Rows are points. A path goes straight from each point to the next, and from the last back to the first. The post is the endless flat space through its rows: a point in 2 columns, a line in 3, a plane in 4, and so on, so that a path can go around it. How many times does the path go around the post? Going back the other way cancels.

Post (2 x 3):
[[-0.22  0.02 -0.21]
 [ 0.49  0.15  0.24]]
Path (29 x 3):
[[-0.05  0.27 -0.27]
 [-0.20  0.24 -0.59]
 [ 0.41  0.39  0.26]
 [ 0.29 -0.03  0.59]
 [ 0.09 -0.35  0.24]
 [ 0.18 -0.02 -0.08]
 [-0.26 -0.31 -0.07]
 [ 0.54  0.11 -0.03]
 [-0.11  0.26 -0.34]
 [ 0.39  0.37 -0.19]
 [ 0.26  0.03 -0.16]
 [ 0.02  0.35 -0.41]
 [ 0.80  0.61  0.36]
 [-0.28  0.04  0.21]
 [-0.25 -0.35  0.01]
 [ 0.31  0.07 -0.09]
 [ 0.29  0.21 -0.03]
 [ 0.18  0.22  0.02]
 [-0.28 -0.09  0.09]
 [-0.07 -0.18  0.12]
 [-0.09 -0.08 -0.23]
 [ 0.36  0.22  0.02]
 [ 0.03  0.28 -0.46]
 [ 0.32  0.16 -0.31]
 [ 0.01  0.20 -0.18]
 [ 0.48  0.48 -0.16]
 [-0.20 -0.05 -0.59]
 [ 0.82  0.12  0.36]
 [-0.19  0.11 -0.52]]
Times around: 3

Post (7 x 8):
[[ 0.18  0.30 -0.23  0.05 -0.11  0.37  0.06 -0.24]
 [-0.14 -0.13 -0.07  0.13  0.06 -0.05  0.05 -0.35]
 [ 0.33 -0.12  0.07 -0.16  0.03 -0.37 -0.59  0.20]
 [ 0.04  0.02 -0.04  0.22  0.17  0.39 -0.35 -0.11]
 [ 0.00 -0.02  0.18 -0.41 -0.48 -0.30 -0.24  0.09]
 [-0.05  0.60  0.00 -0.35 -0.12  0.06 -0.04  0.07]
 [ 0.34  0.31  0.29 -0.01 -0.03 -0.12 -0.39  0.51]]
Path (26 x 8):
[[-0.30  0.10  0.50 -0.37 -0.44 -0.02 -0.57  0.21]
 [-0.26  0.12  0.16 -0.31 -0.51 -0.13 -0.71  0.29]
 [ 0.08  0.21 -0.16 -0.10 -0.06 -0.44 -0.51  0.09]
 [ 0.01  0.38  0.05  0.11  0.09 -0.20 -0.51  0.45]
 [ 0.12 -0.01  0.25  0.37 -0.01 -0.07  0.14  0.48]
 [ 0.43  0.46 -0.04  0.11  0.26  0.56  0.06 -0.06]
 [ 0.08  0.68  0.23 -0.47 -0.28  0.00 -0.29  0.00]
 [-0.21  0.55  0.04 -0.67 -0.40 -0.30 -0.47  0.02]
 [-0.24  0.15  0.29 -0.12  0.14 -0.20 -0.70  0.50]
 [ 0.48 -0.01  0.16  0.46 -0.15  0.20  0.31  0.43]
 [ 0.23 -0.29  0.44  0.15 -0.51  0.59 -0.43  0.06]
 [ 0.28  0.61  0.46 -0.12  0.17 -0.19 -0.65  0.30]
 [-0.68  0.71 -0.28 -0.58 -0.14  0.06 -0.11 -0.45]
 [ 0.37  0.65 -0.29  0.00  0.06  0.02 -0.27  0.34]
 [-0.10 -0.53 -0.07 -0.28 -0.10 -0.01 -0.49  0.14]
 [ 0.46  0.41 -0.01 -0.41 -0.43  0.17  0.19  0.04]
 [ 0.31  0.14  0.22 -0.13  0.00  0.18 -0.48 -0.12]
 [ 0.07 -0.20  0.02  0.23 -0.07  0.09 -0.49 -0.23]
 [-0.11 -0.13 -0.16  0.12  0.03 -0.81  0.23  0.01]
 [-0.17  0.12  0.09  0.07  0.06  0.14  0.13  0.01]
 [-0.27 -0.42 -0.08 -0.25  0.35  0.05 -0.43 -0.49]
 [-0.26  0.76  0.28 -0.19  0.03 -0.09  0.12 -0.22]
 [ 0.09  0.23 -0.13  0.43 -0.07 -0.10 -0.04 -0.03]
 [ 0.06  0.20 -0.21  0.08  0.39 -0.52  0.00  0.06]
 [ 0.13  0.23  0.17 -0.09  0.13  0.19 -0.19  0.37]
 [ 0.39  0.08  0.21  0.10  0.12 -0.13 -0.26  0.16]]
Times around: 5

Post (11 x 12):
[[ 0.23  0.00 -0.37  0.29  0.15 -0.25  0.05  0.22 -0.16 -0.37  0.22 -0.07]
 [ 0.39 -0.23 -0.15 -0.03  0.11 -0.33  0.03 -0.24 -0.19 -0.41  0.16  0.03]
 [ 0.05  0.24  0.39 -0.03  0.20  0.06  0.23  0.08  0.09 -0.01 -0.06 -0.19]
 [ 0.18  0.14 -0.03 -0.03  0.05  0.12  0.02 -0.27 -0.29 -0.25  0.40 -0.08]
 [-0.09  0.15  0.10  0.20  0.19  0.07  0.04 -0.09  0.16  0.41 -0.08 -0.22]
 [-0.32 -0.45 -0.02  0.01  0.16 -0.07  0.73  0.67 -0.55  0.27 -0.22  0.70]
 [ 0.07  0.09 -0.07 -0.01 -0.15  0.05  0.13  0.16  0.34 -0.03  0.10 -0.25]
 [ 0.61 -0.21 -0.04 -0.03  0.09 -0.17  0.07  0.16 -0.22 -0.13  0.39 -0.11]
 [ 0.02 -0.35 -0.25 -0.29  0.21  0.18  0.09  0.54 -0.31  0.16 -0.22  0.51]
 [ 0.29  0.40  0.59  0.25 -0.21  0.33 -0.08 -0.22  0.16  0.21 -0.04 -0.07]
 [ 0.02  0.27  0.18  0.04 -0.13 -0.13 -0.17  0.23  0.15  0.09  0.06 -0.38]]
Path (25 x 12):
[[ 0.25  0.42  0.11  0.42  0.15  0.50 -0.20  0.10  0.05  0.20 -0.10 -0.22]
 [ 0.11 -0.13  0.48 -0.14 -0.01  0.28 -0.39 -0.05  0.23  0.29 -0.41 -0.26]
 [-0.30  0.08  0.19  0.64  0.75 -0.33  0.50  0.11 -0.51 -0.17  0.11  0.06]
 [ 0.12  0.19 -0.40 -0.08 -0.11  0.34 -0.11  0.16  0.22 -0.06  0.37 -0.16]
 [ 0.02  0.20 -0.11  0.19  0.10  0.06  0.46  0.27 -0.27  0.34  0.16  0.05]
 [ 0.17  0.14  0.07  0.12  0.08  0.08 -0.10  0.14  0.11  0.35  0.05 -0.04]
 [ 0.23  0.12  0.27  0.42 -0.20  0.00 -0.04  0.22  0.20 -0.16  0.18  0.14]
 [ 0.52 -0.14  0.30  0.74 -0.35  0.26  0.00  0.29  0.06  0.06 -0.22  0.13]
 [ 0.25  0.11 -0.15  0.01  0.02 -0.07 -0.19  0.33 -0.24 -0.20 -0.15  0.02]
 [ 0.83 -0.20  0.06  0.00 -0.08 -0.32 -0.08  0.19 -0.13  0.11  0.05 -0.08]
 [ 0.70 -0.28 -0.55  0.35 -0.01 -0.28 -0.57  0.45  0.21  0.25 -0.05 -0.64]
 [-0.10  0.09  1.05  0.39 -0.30  0.20  0.32 -0.24 -0.04  0.03 -0.02  0.10]
 [ 0.33  0.21 -0.12 -0.23 -0.55  0.08 -0.44 -0.39  0.10 -0.05  0.78 -0.26]
 [ 0.30  0.36  0.12  0.04  0.13  0.48  0.27  0.52  0.05  0.51  0.06  0.15]
 [-0.27  0.45  0.03 -0.25 -0.03  0.16  0.35  0.34 -0.33 -0.19  0.58 -0.24]
 [ 0.41  0.18  0.37  0.43 -0.15 -0.09 -0.12  0.46  0.31  0.29  0.11  0.04]
 [-0.13  0.24 -0.22  0.15  0.66 -0.36 -0.01  0.63 -0.30  0.39 -0.09 -0.07]
 [ 0.19  0.02  0.26  0.77  0.09 -0.26  1.13  0.14 -0.43 -0.06  0.50 -0.07]
 [ 0.28  0.15 -0.11  0.11 -0.26  0.06 -0.48  0.27  0.22  0.19  0.37 -0.65]
 [ 0.05 -0.25  0.03 -0.10 -0.39 -0.08 -0.13  0.07  0.11 -0.19 -0.11 -0.20]
 [ 0.62 -0.78 -0.38 -0.31 -0.02 -0.60 -0.08  0.21 -0.54  0.16  0.25  0.12]
 [ 0.09  0.42  0.09 -0.59 -0.02  0.26 -0.18  0.24 -0.09  0.11 -0.23 -0.15]
 [-0.02  0.10  0.51 -0.20  0.61  0.06  0.80 -0.59 -0.67  0.05 -0.08  0.59]
 [ 0.07  0.04  0.17 -0.07 -0.30  0.10 -0.45 -0.08  0.21  0.24  0.10 -0.05]
 [-0.53 -0.67 -0.10  0.58  0.37 -0.27  0.86  0.03  0.16  0.16 -0.41  0.16]]
Times around: 0
